Each point is reached from the start by the listed moves, each made once or not at all, plus a little noise. Say if it took an odd or an even number of moves. Then give how often each move was made.

Moves:
(1): [38  6 38 -1]
(2): [-18  22  23  19]
(3): [ -2 -46  52  12]
Start: [-5 -1 -7  0]
Points:
[34  3 32  2] -> odd (1, 0, 0)
[-24 -24  65  30] -> even (0, 1, 1)
[ -6 -46  50  11] -> odd (0, 0, 1)

Moves:
(1): [ 41  12 -14  -9  10 -39   5   7   4  29 -21   7   3]
(2): [-18  40  -9 -22   5 -14  -2  36  -5  -8   6 -21 -12]
(3): [ 29  13  39 -22  -2  -2 -17  -4  14 -10  16 -12  13]
(4): [14 16 11 66 24 31 12  7  8 -4  1 14  3]
(5): [ -6 -18  13 -13  61  28 -21  16 -13  13   0  16 -16]
(6): [  7  11 -25 -13 -11  36  -7   5   8  16  25  13   8]
(7): [-24 -11   6 -22  11  14  57  12  -2   8  15   6  30]
(8): [ -6 -14  14  13 -14 -12 -23  27 -12  26   5   7  15]
(9): [-10  -8  -1  17  17 -18 -12   2  46  -4   9  17  -1]
(10): [-10  33   0  -1   0 -12 -10 -31  25  52   4 -20 -12]
(11): [  7  -9 -13   8   2 -16   5  -7 -14  -4  41  11 -21]
Start: [  5  53   8  17   8 -12  -8 -23  16 -11   9 -15  24]
Points:
[ -5  60   7  11  70 -12 -31 -49  14  49  57 -10 -26] -> odd (0, 0, 0, 0, 1, 0, 0, 0, 0, 1, 1)
[ 16 100  15  43  45 -33  40  67   9  38  14  -5  63] -> odd (1, 1, 0, 1, 0, 0, 1, 1, 0, 0, 0)
[ 94  90   1  67  50 -21 -19 -12  81  11  78  35  27] -> even (1, 0, 1, 1, 0, 1, 0, 0, 1, 0, 1)
[ 24  52  31 -15  76  33 -64  -3  72   6  59  19  28] -> even (0, 0, 1, 0, 1, 1, 0, 0, 1, 0, 0)

Moves:
(1): [  5  -3  -3  -8   4 -11  -5  -5   8  13  30   0  -9 -12   3   1  -7  -2
  -6  -7  12  -3  -3   7]
(2): [ 22  18  16  14 -11 -16  -8 -12   1   5  11 -12 -16  -4  -3  -2   2  13
   1  17  -3  37  -1 -19]
(3): [  0  -6  -6  -3  16  -2  12   8   6   7  -9  18   4  12  -7   7  11  -9
  -9 -28  -7   1  -2  16]
(4): [ -8 -22   6  22  -1  -9   4  -3   0  -9 -15   1   1   4  10  14  -2  11
  -3  -7  -2  -6 -10 -15]
(5): [ -1  21 -10  -5  -7   6  23  -1  -6 -18   8   1   1  10  -5 -10 -18 -12
   6 -30  22  -9   2 -22]
(6): [ 13  23   5  -1  -8  -5  25 -23 -28 -14  10 -18  25   9  -4  10  11   6
  19   2   8  -4   2  22]
(7): [ 10 -12  13  14 -18 -22   9 -20  -9  -4  -3  -6 -12 -20  -4 -10   0   7
  -8  12  -6  -3  30  20]
(8): [ 15   5 -14   5  10   4  11   8   2  -5  -4   2 -11  -6  13  16   8  -4
  16   3  10  -9   0  21]
(9): [ 11  -3  -4  -3 -13  -3  -7   4   8   4 -11   4   7  14  12   1 -11  -8
   2  -2   6 -17  -2  -1]
(10): [ -7  10 -19   8 -11  12   0 -10  -6  21   2   1   4 -15 -13   3   0  14
  -1   5   6   5   1   1]
(11): [-22   6  15   5 -17   1  16  17  21   6  24 -11   4   0  -6   8   6  -2
  20  -4  -6   8  -3  19]
(12): [ 12  13  12  -4 -18   0  18  -1 -18  15  -7   7  20 -20   3 -11  -2   3
  10  10  10   4  -6 -12]
(13): [  0  13   6  -7  -9  -3 -12   9  -2 -12 -19 -12   9 -13  -5   4  -9  15
  -1  -4  -3  -2  -2  -2]
(14): [  9 -11  -9  -6  -4 -10   4   6  -4  -1  -8  -4 -11   5 -12   3   8  25
  -6  18   1 -17  -5  -2]
(15): [-19  11  -8   2   5 -21  10   0  -7  24   7 -13   4   5  -6  13  -2 -24
  -8  -6  24   8  17 -14]
(16): [ -4   0  19  -1  13  13  17  -5  -8  14 -21  15 -17   0 -15  24 -13   5
   0   7 -22  -5 -10 -17]
(17): [  5 -10   0  14   4  10   4   8  20  14   0  -1  17   2   3 -10 -16  20
 -20  12  17 -14  10 -10]
(18): [ -2   2   7  -7 -12  -5   3   3   2   1  -7   3 -13   8  24  -9  -8  13
 -12   0   2  -1  -7   8]
(19): [-13   7  19  -3  -1   3  -4 -19   1   3   1   1  -9  -8  -5  -8  13  11
  25   0   5   5  11 -12]
(20): [ -1  -4   2  17   9  13  -5  12 -31  22  -5 -17   3  -4  -7  -7 -23  13
  22  -4  -4   0  -3 -13]
(21): [ -2 -19   9   7  15  -4  -2   0   2 -10  -5  29 -26   8 -20   2 -11 -14
 -16   5  21   2  -7  15]
(22): [  4  -8   0 -12  -4   2  -1  -3  -7 -11   4  -2   2   7  -4  14  -3   0
   3  -2   5  21  15 -10]
(23): [  4   8   7   8  -5   4 -16   9 -11   0  22  10   4  -2   3  13  10  -3
  -1  -2  -4   1  17   3]
(24): [-11  11   0  -1   2 -15   3   4  12  -5  11   9  -2   3   7   0 -10   4
   7   1  -6  15  -3   0]
Start: [ 17   2   7 -25  11  24 -16  -7   4  -2   9  -1   0 -10   7 -40 -26  14
   3  18  -9  -6  13 -11]
Points:
[  7  -9 -24 -14  15 -22  -9  -4  42  64  34  27 -20  -2 -20 -28 -70  31
 -42  42  69 -29  20 -15] -> even (1, 0, 0, 0, 0, 0, 0, 0, 1, 1, 0, 0, 0, 1, 1, 0, 1, 0, 0, 0, 1, 0, 0, 1)
[ 33  38  11 -45   5 -13  14 -24 -19  20  47   5   6  16  37  26  -3  -5
  29 -23  52  -5  57  26] -> even (1, 0, 1, 0, 0, 1, 0, 1, 1, 0, 0, 0, 0, 0, 1, 0, 0, 1, 1, 0, 0, 1, 1, 0)
[  4  21  52  19 -53 -23  14 -35   4   9  65 -25  21 -56 -14 -10 -25 121
  26  45  15 -22  57  21] -> even (1, 0, 0, 1, 0, 1, 1, 0, 0, 1, 1, 0, 1, 1, 0, 0, 1, 0, 1, 0, 0, 0, 1, 1)
[ 68  31  37  30 -45 -22  30  14 -50  29 -20 -18  20 -14  38 -17 -87  47
   3  -8  57   6  71 -58] -> odd (0, 1, 1, 1, 1, 0, 1, 1, 1, 0, 0, 1, 1, 0, 1, 0, 1, 1, 0, 1, 0, 1, 1, 0)
